Every row gives one point. To make a cloud, some directions were put in groups of two or more. Within a group, all points are equally far from the middle, so they leave a hole (a ring in 2 directions, a hollow ball in 3). The other directions are filled evenly. Then the cloud was stretched, turned, moved and blurred a little. Count the holes, and give their numbers of directions, smallest first.

Cloud (13 x 2)
[[-2.9 -2.7]
 [ 3.0  2.9]
 [ 3.4 -0.8]
 [-3.2  2.8]
 [ 3.3  2.2]
 [-1.9 -3.4]
 [ 0.4  4.3]
 [-3.1 -2.5]
 [ 2.3 -2.4]
 [-4.1 -1.0]
 [ 0.6  4.3]
 [-4.1  0.9]
 [-2.5  3.5]]
Holes: 1 (2)

Cloud (14 x 2)
[[-0.8 -3.0]
 [ 4.9  2.7]
 [-2.1 -3.3]
 [ 0.3 -2.3]
 [ 4.9  0.4]
 [-0.8 -0.2]
 [ 3.0 -5.7]
 [ 2.6 -5.2]
 [-0.5 -3.0]
 [ 5.3 -0.8]
 [ 3.1 -0.6]
 [-0.9 -3.0]
 [ 2.0  2.4]
 [ 0.1 -0.1]]
Holes: 0

Cloud (15 x 2)
[[-2.5 -3.2]
 [-0.8 -4.5]
 [ 3.6  1.2]
 [ 2.8 -3.9]
 [ 0.4  3.1]
 [ 2.6 -4.1]
 [-2.8 -2.6]
 [ 2.7 -4.0]
 [-3.3 -1.1]
 [-2.4 -3.2]
 [-3.2 -0.1]
 [-2.5  1.7]
 [-2.8 -2.7]
 [ 3.8  0.7]
 [ 2.0 -4.4]]
Holes: 1 (2)

Cloud (19 x 3)
[[-1.8 -0.9 -0.4]
 [ 3.5 -1.2 -4.0]
 [-2.8  0.4 -0.8]
 [-0.7 -2.6 -4.6]
 [-1.4 -7.0 -3.5]
 [-3.1  1.9 -0.3]
 [-6.7 -2.4  0.7]
 [ 2.0 -2.2 -2.4]
 [-0.3 -1.8 -5.6]
 [ 1.0 -4.6  0.1]
 [ 1.3  2.5  3.3]
 [ 3.9 -0.5  0.8]
 [ 1.7 -0.9  0.1]
 [ 4.7  3.0 -3.5]
 [ 2.2  3.7  4.6]
 [-2.6  0.8 -5.5]
 [ 0.5 -1.1 -2.1]
 [ 4.3  3.7 -0.2]
 [ 0.5  0.4  0.7]]
Holes: 0

Cloud (22 x 3)
[[ 2.5 -3.1  0.8]
 [-2.8  1.5 -3.3]
 [-1.2 -2.7  1.8]
 [-3.3  2.0 -1.8]
 [-3.2  2.7 -1.2]
 [-1.6  4.6  1.9]
 [-2.5  3.6  1.4]
 [-0.7 -4.0 -0.4]
 [ 0.9  0.9 -5.5]
 [-3.0 -2.0  0.6]
 [ 5.2  3.2  1.1]
 [ 0.8  4.6  3.4]
 [-3.7  0.5  0.0]
 [-0.8 -1.7 -4.5]
 [-1.1 -3.4  1.1]
 [ 2.2  6.4  1.5]
 [ 2.2 -1.4  2.9]
 [-3.4  0.6  1.1]
 [ 1.2  5.9  2.2]
 [ 4.4  4.8  1.7]
 [ 5.1  1.0 -2.7]
 [ 3.4 -2.7 -1.8]]
Holes: 1 (3)

Cloud (22 x 3)
[[-2.0 -3.9 -2.0]
 [-0.2 -2.1  3.5]
 [-4.2  1.9 -0.7]
 [ 3.5  0.4 -5.4]
 [ 0.1  2.4 -4.0]
 [-5.1  0.4 -3.5]
 [-2.4  1.3  1.9]
 [-0.2  1.6 -2.0]
 [ 3.0 -4.9  1.7]
 [-2.9  2.2 -0.4]
 [-0.9 -0.7 -3.1]
 [ 6.3  0.9  2.7]
 [-2.7 -4.2 -1.2]
 [ 1.7  4.0 -3.4]
 [ 2.1  0.7 -3.3]
 [-4.4  0.5 -3.3]
 [ 4.7  1.8 -1.0]
 [ 0.7  2.2 -4.2]
 [-4.0 -1.9 -0.8]
 [ 4.9  0.0 -1.6]
 [-4.0 -0.2 -0.1]
 [-0.8  1.5  5.7]]
Holes: 0

Cloud (29 x 4)
[[ 3.0 -2.8 -1.2  3.1]
 [ 3.2  2.7  2.6 -3.1]
 [ 2.7 -0.9 -3.4  3.4]
 [-0.2 -4.0  0.8  1.7]
 [ 4.1  3.8  2.3 -1.4]
 [ 3.2  1.8 -1.6 -5.1]
 [-2.4 -0.8 -1.5  4.4]
 [ 4.0  3.4  2.4  3.4]
 [ 3.6  1.6 -4.4  0.6]
 [ 4.5 -2.3  0.2 -1.1]
 [ 5.8  1.8  1.0 -1.0]
 [-0.7  0.1 -2.8 -4.8]
 [ 0.4  5.4 -2.0  1.6]
 [ 2.7 -2.3 -1.8 -3.7]
 [ 0.2  3.5  4.1 -1.1]
 [ 3.4  3.8  3.0  2.7]
 [-0.5 -2.2 -1.3 -4.1]
 [ 1.3 -2.6  3.0  3.0]
 [-1.9  1.4  4.3  0.1]
 [ 2.3  4.1 -0.2  4.7]
 [-0.4  2.4  4.4  3.7]
 [-3.1 -2.6 -1.4  1.7]
 [-1.7 -1.5  3.8  2.4]
 [ 4.0  2.5 -2.4 -4.2]
 [-3.7  0.7 -2.2 -1.9]
 [ 1.0  5.8  1.4  1.0]
 [ 1.3 -1.0 -3.6 -4.2]
 [ 4.5  1.3 -2.9  2.6]
 [ 3.3 -0.5  0.3 -4.5]]
Holes: 1 (4)

Cloud (28 x 4)
[[ 1.4  5.5  2.2  0.6]
 [-1.1  4.1 -2.3 -5.9]
 [-2.2  4.2 -3.7 -6.0]
 [ 0.6  2.9  0.4 -4.4]
 [-2.5 -0.4 -4.3 -2.2]
 [ 0.4  0.2 -3.0  2.2]
 [ 0.7  1.1 -0.7 -6.1]
 [-2.2 -3.1 -1.4 -3.9]
 [-0.8 -0.7  2.3  4.0]
 [-2.7  0.3  3.8 -4.3]
 [-1.8  2.9 -3.5 -1.5]
 [-1.0  3.8 -1.1  1.7]
 [-4.1  2.3 -4.2 -4.1]
 [ 2.9  0.3 -1.7 -4.8]
 [ 3.9  2.8 -2.2 -2.8]
 [ 1.4 -3.4 -2.5 -0.8]
 [ 0.2 -2.0 -0.8  1.7]
 [ 1.0  4.8 -1.7 -1.3]
 [ 4.2 -2.0  0.1  0.0]
 [ 0.5 -1.8  1.3  2.8]
 [-2.1 -2.9 -1.2 -6.0]
 [ 2.6  3.2 -2.9 -4.2]
 [-3.2 -2.5 -1.1 -3.3]
 [-2.9 -0.5  3.4 -4.2]
 [ 0.0 -1.6  3.1  1.7]
 [-0.9 -0.7  3.3 -2.0]
 [ 2.4  4.1 -2.9 -2.6]
 [-5.0  4.9  1.4  0.1]]
Holes: 1 (2)
